Every row gives one point. Examples show where two turns around zero, p and q, send a point. Where does a point land after both, in the order given? Backwards means that the second turn is done in reverse. Each puzzle has new turns, and all numbers are rounded.
(in the rows, 128 means zero)

Turn p:
[ 93 142] => [133 165]
[117 158] => [154 146]
[175  84] => [97 72]
Turn q:
[118 144] => [111 120]
[167  68] => [192 160]
[140 165] => [ 92 144]
[ 87 135] => [117  88]
Where do these land?
q, then p: [156 112] => [158 116]
q, then p: [149 149] => [146 152]
q, then p backwards: [147  95] => [121 165]
p, then q: [ 60 156] => [ 57 146]

Turn p:
[113  68 101] => [ 86 103  82]
[146  94 158] => [ 84 125 149]
[147 154 123] => [153 119 147]
[106 196 129] => [189 164 134]
Turn q:
[169 120 185] => [162  68 144]
[150 148 127] => [148 134 149]
[160  79  98] => [168 137  76]
[ 86 163 105] => [ 86 165 148]
[ 76 129 125] => [ 77 136 121]
Where do these land?
p, then q: [109 130 145] => [121 139 150]
p, then q: [144  94  74] => [130 140  63]
p, then q: [175 119  84] => [143 102  71]
q, then p: [109 156 136] => [120 162 129]
q, then p backwards: [103 142 200] => [195  89 124]

Turn p:
[165 130  75 137] => [152  91  92 159]
[129 132 174 167] => [155 138 180 114]
[135 104 115  96] => [101 107 105 116]
[ 72  99 150  66] => [ 47 156 125  96]
[ 93 136 156 166] => [132 158 177 141]
[173 167  97 135] => [180 119  88 141]
Turn q:
[154  93 138 126] => [135  85 127 139]
[141 164 157 101] => [112 126 151  81]
[203 157 125 102] => [143  90 105  57]
[ 65 120 138 147] => [114 167 155 173]
[ 65 121 126 124] => [ 94 165 140 165]
[116  95  52 153] => [146 144  60 177]
[153 146 160 144] => [153 118 157 103]
Where do these land?
q, then p: [210 190 129 101] => [ 77 107  53  78]
p, then q: [ 89 135  99 131] => [154 168 137 138]
q, then p backwards: [ 88 154 149 120] => [ 84 127 156 130]
q, then p: [132  64 111 168] => [161  76 161 161]
q, then p: [137  84 120 116] => [112 101 150 155]
q, then p: [113 141 160 132] => [133 148 144 101]

Turn p:
[129 100 138 145 122 129] => [124 124 135 147 103 117]
[101 165 154 146 121 138] => [128 118 153 121 128 178]
[106  89 146 109  77 116] => [140  91 107 114  71 120]
[147 128  84 176 155 110] => [108 197 134 146 131 118]
[192 160 136 120 130 136] => [169 137 110 162 174 135]
[147 193  36 133 163 174] => [ 69 184  88 128 215 154]
[156 102 123 112 127  48] => [183 164 121 106 102  77]
[ 54  86 187 118 130 149] => [101  53 179 108  84 125]
[119 128 149  93 128 153] => [128  83 126 120 144 127]
Turn q:
[156  61 153 161 222 125] => [101  81 147 224  71 138]
[129 172 128 153 115 169] => [151 171 132 108 117 167]
[109 164 148 148 166 116] => [124 173 160 155 116 116]
[115  82  87  38 104 130] => [105  49 140  79 185 119]
[154 147 119 124 113 115] => [149 136 109 133 154 129]
[118 162 159 132  85 131] => [164 160 122  92 119 109]
[115 108 101 140  91 109] => [102 125  86 105 135 118]
Where do these land?
p, then q: [103 124 151 146 125 149] => [129 118 127 105  92 125]
p, then q: [182 126 120  87 143 171] => [ 75 126 122 189 128 138]
q, then p: [155 168 146 148 172  74] => [144 192 166 152 127 168]
p, then q backwards: [ 74  75 166 197 138 128] => [ 76  99 170 146 201 160]
q, then p: [120 152  78  97 103 199] => [106  57 127 131 190 109]
q, then p: [141 124 162 125 161  87] => [151 167 151 144  93 134]
q, then p: [ 85 121  54 134  95  96] => [ 79 130 143  49 151 119]
q, then p: [165 127 153 140 110  99] => [136 177 107 144 126 117]
p, then q backwards: [126 134 120  78 103 149] => [148  95 107 115  89 123]
